Each row of a before or after table is a point. The points were changed in one or more steps. Then noise was added and the rows were shuffled. The steps act on how far a point lies along the listed directions, d1 being the first. Name the steps. A step turns or swaps two directions, mirrors them in a line or flattens them onto one, adds a multiple of one to another, or multiplies one. Angles are multiples of 10 degrees, from the lower direction toward the higher: turns from -170 to 170, lines from 10 to 170 but not 90. Use the fewest steps. Two steps may share a direction if one is a turn and the other turns, adds or multiplies; they go together, in the order done. Otherwise the lowest direction goes first.

Directions:
(1): [33 29]
(2): [-29  33]
Before, 12 rows:
[[-14  23]
 [-20  -8]
 [ 24  45]
 [ 27  23]
 [-16 -13]
 [ 36 -48]
 [ 19  48]
 [ 19  -4]
 [-39  -4]
 [-72  10]
 [ 14  39]
 [-12 -38]]
After (12 x 2):
[[-13  23]
 [-81  22]
 [-45   3]
 [-24  -4]
 [ 27  37]
 [ 32  35]
 [ 35  15]
 [ 35 -46]
 [ 21  -5]
 [-18 -31]
 [-19  -8]
 [ 21  31]]
Steps: add -0.3 times d1 to d2

Directions:
(1): [ 29 -41  19]
(2): [-42 -33  -7]
(3): [ 17 -11 -49]
Before, 13 rows:
[[-43  20   4]
 [ 32  17  12]
 [ -9  33 -23]
 [ -3  16  -6]
 [ -7  -7  28]
 [ 34  15  32]
 [ 12  15  22]
 [-12 -10  35]
 [ 31  -3  11]
 [  6  27  45]
 [ 18  24   3]
 [-15 -34  23]
 [-21 -32 -11]]
After (13 x 3):
[[  4 -27  15]
 [-65  71 -58]
 [ 31 -10   5]
 [-59  95 -33]
 [ 40 -74   8]
 [-31 -27 -23]
 [ 10 -54  -9]
 [ 30 -55  30]
 [  8 -40  -4]
 [-23  14  -3]
 [-30  36 -16]
 [ 11 -56  20]
 [ -9 -18  -1]]
Steps: multiply d1 by 3; multiply d2 by 0.4; turn d2 and d3 by 120 degrees

Directions:
(1): [-16 -50 -42 -23  22 -12]
(2): [-14  28  -3 -49  22  42]
(3): [-21  -5  45 -37  -2 -42]
Before (8 x 6):
[[ 27  54  54   6 -10  22]
 [ -4 -36 -17  -7  -6 -17]
 [ 23  66  56  31 -11  29]
 [  8 -10 -10  -3   8   5]
 [  3 -27 -41   8  17  30]
 [ 19  42  36  45 -14  19]
 [-12 -36  -2  15   2  -9]
 [ 17  -2 -17  31  -7   3]]
After, 8 rows:
[[  8   3  -8 -13  13  19]
 [ 32 -22  18  99 -30 -28]
 [  6   8 -47   4  25  78]
 [ 16 -16 -42  38  -6  14]
 [ 39   2  41  97 -34 -39]
 [ 38   4  52  64 -31 -41]
 [-11 -18 -17 -37   5   8]
 [-21 -30  -2 -10  20   4]]
Steps: turn d1 and d2 by 50 degrees; multiply d2 by 1.6; multiply d3 by 1.6

Directions:
(1): [ 22 -17  56  25   6 -36  13  39]
(2): [ 8 24 23 39 29 63  9 -2]
(3): [ 19  -7  48 -19 -47  16 -14 -43]
(4): [ 17 -15 -31  55 -42  -4  32 -15]
Before (8 x 8):
[[  1   4  32 -15 -23   3 -14 -30]
 [  8 -17   5 -18 -31 -15 -14  -1]
 [-15 -14   2 -31 -25  -8  -5 -18]
 [ 14  24  39  42  30  71  23   0]
 [ 19  33  43  29  30 101   1 -12]
 [  4  -2  13 -23   9 -43  -4  -7]
 [-15  -5 -38 -30  -1  -6 -14 -32]
 [ -6  10 -36  45 -24  39   3 -40]]
After (8 x 8):
[[-25  18 -39  -5  13   4  -5 -12]
 [-27 -13 -34 -17  -3 -24   6   9]
 [ 11  38  33  47  38 105  22 -12]
 [  2   1 -25  90   7   9  28  14]
 [ -7 -12 -38 -21 -18 -16 -13   3]
 [ -4   1  -2 -41   0 -36 -13 -23]
 [ -4 -21 -22   6  18 -53   8  22]
 [ 10  47  18  57  65 119  13   8]]
Steps: turn d1 and d3 by 120 degrees; add -0.3 times d3 to d4; multiply d2 by 1.3
